Every row gives one point. The points of each table are mixes of a few directions, plus a little noise. How many directions does each table use, and how many do they share? Where both have some left over, give the other angles between the two spaces (their principal angles), to ten degrees, smallest first.
In the rows, zero is written as 128.

First:
[[129 128]
 [132 127]
 [112 131]
 [ 56 141]
 [160 122]
 [178 120]]
Second, 7 rows:
[[132 139]
 [117  98]
 [141 163]
 [148 183]
 [107  68]
 [132 140]
 [119 104]]
Directions: first 1, second 1, shared 0; angles 80

First, 8 rows:
[[135  98 148 167 132 116]
 [181 101 133 164 153 106]
 [128  89 105 123 105 138]
 [ 47 184 155 104 101 150]
 [120 145 114 102 116 140]
 [160 109 147 159 108 132]
 [ 84 144 115 101 134 129]
 [167 153 103 106 176 111]]
Second (8 x 6):
[[131 142 109 142 119 146]
 [130 148 100 147 115 154]
 [131 141 108 140 120 146]
 [138 124 133 112 130 121]
 [126 135 118 137 123 137]
 [130 152  94 151 114 158]
 [160  79 196  39 156  56]
 [ 77 104 166 153 142 103]]
Directions: first 4, second 2, shared 1; angles 70

First (9 x 9):
[[ 72 107 145 170 128 149 146 114 145]
 [129 141 127  81 133 117 142 151 102]
 [172 129 121 140 115 106 117 159 103]
 [114 158 139 204 159 162 137 151 110]
 [ 89  85 139 123  80 110 129  97 186]
 [155  98 110  76 137 117 126 114  92]
 [140 116 123 101 109 108 125 130 130]
 [141 124 115  63 148 125 129 112 107]
 [138 194 133 192 145 158 103 123 178]]
Second, 7 rows:
[[108 125  72  87 119 160 166 134 131]
 [114 183 100 118 140 192 135 158 123]
 [208 132 162 103 122  83 122 108 185]
 [ 75 107 155 187 154  97 124 109  99]
 [ 98 126 142 161 128 117 104 132 104]
 [125 125 115 117 108 124 118 135 127]
 [167  98 151 123 125 123 128 121 127]]
Directions: first 5, second 5, shared 2; angles 50, 60, 70

First (11 x 14):
[[120 173 124  92 125 193 130  83 119 161 154 133 158 169]
 [146 110  92 170 131  84 144 176 136 117 108 116 127 118]
 [160 147  98 175 110 131 101 123 106 124 103 126 153  92]
 [126 122 131 134 125 144 110 134 153 143 140 135 163 120]
 [115 138 113 104 145 130 154 119 142 160 109 126 137 192]
 [125 121 148  99 101 152 106 101 149 138 163 153 179 113]
 [155  88 129 148  95  50 132 142  99  66 108 134  91  60]
 [130 163 131 112 123 170 138 113  88 109 174 122  98 117]
 [116 110 171 142 147 106 107 133  96  82 110 114  42  80]
 [ 93 125 140  89 160 154 155 145 174 165 159 126 134 193]
 [120 113 125 143 150  96 127 138 147 144  79 122 124 150]]
Second:
[[175 156 100 146  82 126 127 128  91 104 130 129 131 100]
 [192 174 111 129  58 134 114 116  99 118 110 138 134 125]
 [111 114 113 143 155 115 137 117 124 130 123 129 147 110]
 [122 139 180  89 129 155 129 163 160 135 160 132  82 157]
 [ 88  76 121 153 162 122 139 162 125  97 170  89 100 110]
 [ 97  92  79 170 174  92 138  88 111 132  97 124 184  95]
 [136 133 151  99  91 142  96 111 150 149  93 123 125 193]
 [102 139 169  95 174 138 146 137 163 158 141 159 121 133]]
Directions: first 6, second 4, shared 2; angles 60, 80

First:
[[169 118 160  89  95 122 174 169 134 117  97 121 131 131 145 126 101 142
  152  84]
 [ 96 181 136 104 143 150  88 105 120 127 162 122 138 123 123 132 140 127
  139 144]
 [163 148 187  53 111 135 159 181 141 109 120 117 138 113 172 111  91 149
  161  74]
 [155 117 135 115  92 122 161 143 123 125  96 124 129 144 117 142 118 134
  145 107]
 [115 163 103 128 111 130  93 102  99 131 156 131 147 155  91 151 146 120
  132 150]
 [ 98 142  80 168 145 123  72  91 106 137 175 141 139 142 100 136 156 110
  101 173]
 [152 152 139  89  89 127 135 144 111 120 129 124 147 149 117 143 118 135
  153 107]
 [128  54  76 214 170  94 119 127 140 138 143 153 114 117 142 100 135 109
   64 156]
 [ 90 140  75 179 128 131  86  69 101 144 144 134 130 155  69 159 168 109
  113 181]
 [111  99 135 155 157 136 147 118 154 136  98 124 100 104 140 118 132 129
  118 134]
 [131  94 182 114 167 139 175 161 179 124  88 117  96  75 192  90 102 144
  130  96]]
Second (10 x 20):
[[131 110 121 146 131 111 127 116 118 146 122 138 125 112 130 144 117 120
  126 127]
 [118 118 134 134 140 122 129 118 141 132 128 153 120 108 140 132 103 123
  141 118]
 [ 97 167 186  90 155 188 132 144 201  72 141 166 115 140 163  69 116 138
  171 109]
 [ 97 105  83 125 125  66 142 123 121 156 138 132 126  77 124 171  58 128
  161  95]
 [132 165 120  92 105 148 130 156 123 104 139  80 145 168 107 107 164 147
  124 134]
 [127 165 113  88 102 141 133 160 122 105 141  75 147 164 104 112 157 150
  129 129]
 [162 114 113 152 112 119 120 121  84 151 117  99 138 146 107 145 170 122
   86 156]
 [173  54 130 218 146  97 111  73  84 188  93 172 112  96 137 175 135  88
   75 159]
 [114 104 132 144 145 110 130 110 141 142 126 167 114  92 146 142  87 117
  145 113]
 [131 176 149  89 117 178 128 158 145  86 137  98 141 178 121  83 174 146
  126 138]]
Directions: first 4, second 3, shared 0; angles 40, 50, 80

First:
[[167 139 131 132 183 138 112 172 148 157 139 126 159 173 129  94 188 116
  142  87 104 144  84 132 124 157  95 170 154 106 144 142]
 [126 126 111 138 130 123 130 142 131 132 145 130 111 120 129 107 136 138
  128 132 124 132 114 149 107 155 116 139 126 120 158 111]
 [113 135 122 155 111 143 123  91 143  90 124 136  81 104 107 171  92 173
  115 165 144 128 122 138 102 129 118  71 119 149 138  99]
 [145 144 161 130 145 154 110  99 146 108  97 130 145 158 113 181 123 134
  127 121 133 128 124  96 148  91 127  91 144 147  86 147]
 [128 141 145 141 127 151 115  90 144  96 107 133 113 130 109 182 104 156
  121 145 141 128 125 115 126 105 124  75 132 149 107 123]
 [ 83  77  84  67  63  44 187 190  47 199 172 111 156  74 192   7 130  40
  137 116 123 107 203 152 157 147 194 243  84  86 152 142]
 [126 128 124 133 127 130 128 125 130 125 129 129 120 123 126 130 125 135
  127 132 129 129 126 131 122 131 125 122 127 130 132 122]
 [129 127 108 146 135 129 126 143 137 131 147 132 105 121 126 109 139 145
  128 133 123 135 104 152 100 163 105 135 128 121 165 107]
 [135 136 164 113 130 141 120  99 128 117  94 125 159 151 122 174 115 114
  127 119 136 122 149  90 166  77 149 104 136 143  71 158]]
Second:
[[175 129 123 148 165 176 112 113 151 129 122 143 123 138  97 143 167 163
  144 145 142 154 119 110 111 152 101 118 107 158 130 132]
 [144 132 132 125 114 137 123 129 123 109 109 138 142 151 114 101 135 118
  100 126 135 117 124 129 128 112 119 133 109 118 128 117]
 [ 91 117 142 128 104 117 170 132  77 127 139 122 162 154 140 140 100  89
   86 112 120  69 121 166 148  82 147 174 152  95 120 157]
 [123 139 119  96 171 175  98 136  86 110 129 154 150 161 109 159 166 122
   97 139 135  87 115 135 147 130 107 148 135  74 134 151]
 [176 127 139 105 137 151  77 121 179 133 131 134 111  99 123 101 169 160
  165 150 156 198 160  60 138 170 116  88  85 154 140 112]
 [145 116 129 163 124 100 145 114 190 166 145 101  87  73 144 131 109 166
  199 133 124 202 146 101 104 163 142  92 127 203 126 119]
 [ 89 124 139  95 122 132 136 141  69 120 143 133 165 153 139 144 123  90
   84 121 126  66 128 151 164  97 138 167 151  67 128 159]
 [ 86 124 126 165  70  58 191 132 116 131 118  99 126 126 152 107  55  95
  113  96  98  98 115 180 107  83 159 144 154 141 115 113]
 [127 146 103 126 146 105  98 136 162 129 117 128  87  97 132 125 127 150
  165 131 116 162 125 118 103 166 123  87 131 141 132  93]]
Directions: first 3, second 5, shared 0; angles 30, 60, 80

First (11 x 32):
[[102  77 125 102 125  96 112 133 126 136 120 148 104 156 120  71 106  70
  150 131 138 142 109 106 130 123 140 112 130 115 137 121]
 [105 115 124 133 118 147  94 122 134 115 143 138 106 162 129  91  98 127
  133 115 171 123  93 102 126 118 146 149  90 114 101 129]
 [140 156 118 111 134 161 132 130 126 119 125 126 157  94 154 142 146 164
   98 133 126 137 131 134 132 116 119 123 142 160 112 131]
 [137 108 102 149 139 149 141 180  79 137 115 148 113 120 100 104 127 122
  121 149 112  96 127 141 128 110 130  88 154 126 148 104]
 [145 151 132 120 130 136 147 121 140 134 123 117 155 104 140 156 149 146
  116 132 112 133 143 140 125 133 118 134 135 138 128 130]
 [134 150 139 131 122 139 132 108 141 137 141 103 149 127 139 152 138 141
  117 137 122 126 140 122 119 133 110 143 107 140 121 120]
 [138 156 158 120 128  78 145  89 181 116 118 120 133 113 138 185 143 140
  155  91 120 158 144 151 132 164 140 171 133  98 133 177]
 [120 137 125 140 135 117 112 132 102 111 142 126 119 119 128 137 127 145
  114 127 133 134 134 133 144 120 123  98 154 162 128 131]
 [114 112 124 119 125 131 110 128 124 123 133 135 119 142 133 100 115 115
  128 128 145 133 112 111 130 120 133 124 120 133 120 124]
 [160 116 129 147 133 120 182 151 118 168 105 121 135 119  95 150 149 100
  142 155  73  98 159 154 110 141 114 119 140  97 176 103]
 [113 135 133 136 120 132 102 112 139 113 146 126 114 149 133 121 112 139
  131 111 158 129 109 113 129 129 137 147 102 123 107 138]]
Second, 10 rows:
[[147 141 146 105 108 104 121  98 146 132 126 123 147 139 130 149 143 119
  129 118 106 136 150 127 130 121 126 124 124 145 124 137]
 [137 144 121  94 111 115 139 113 151 137 123 130 135 122 122 150 139 137
  129 109 113 123 143 132 128 111 137 145 138 122 126 149]
 [135 133 122 117 113 137 132 122 152 131 120 139 121 137 118 130 123 135
  141 106 135 113 120 127 120 121 148 165 111  91 119 143]
 [151 136 148 149 129 113 143 122 134 134 120 120 136 128 118 157 142 121
  140 128 103 124 147 145 123 148 124 130 125 116 144 128]
 [131 139 114  91 114 155 138 121 147 144 128 123 150 121 138 126 136 138
  114 133 125 122 129 115 118 106 126 149 118 131 113 126]
 [127 127 118 122 113 137 104 130 117 120 132 141 118 145 119 112 118 132
  123 117 138 115 121 119 133 102 140 121 123 137 113 130]
 [ 79 101 124 125 161 127 127 137 133 114 135 124 116 111 163  93 108 120
  129 143 171 170  94 113 133 156 122 134 137 128 126 126]
 [125 134 112 118 122 113 128 135 122 124 128 140 110 123 111 137 126 143
  129 110 125 116 134 136 137 109 142 125 154 126 131 145]
 [118  83 162 249 172 150  84 168  41  97 144 122 109 157 134  75 102  93
  123 181 152 135  99 124 134 177  98  47 102 163 142  64]
 [130 140 115 112 134 129 164 136 138 144 123 117 139  98 127 152 143 143
  123 136 111 124 143 141 123 128 120 141 151 121 142 131]]
Directions: first 6, second 6, shared 4; angles 50, 80
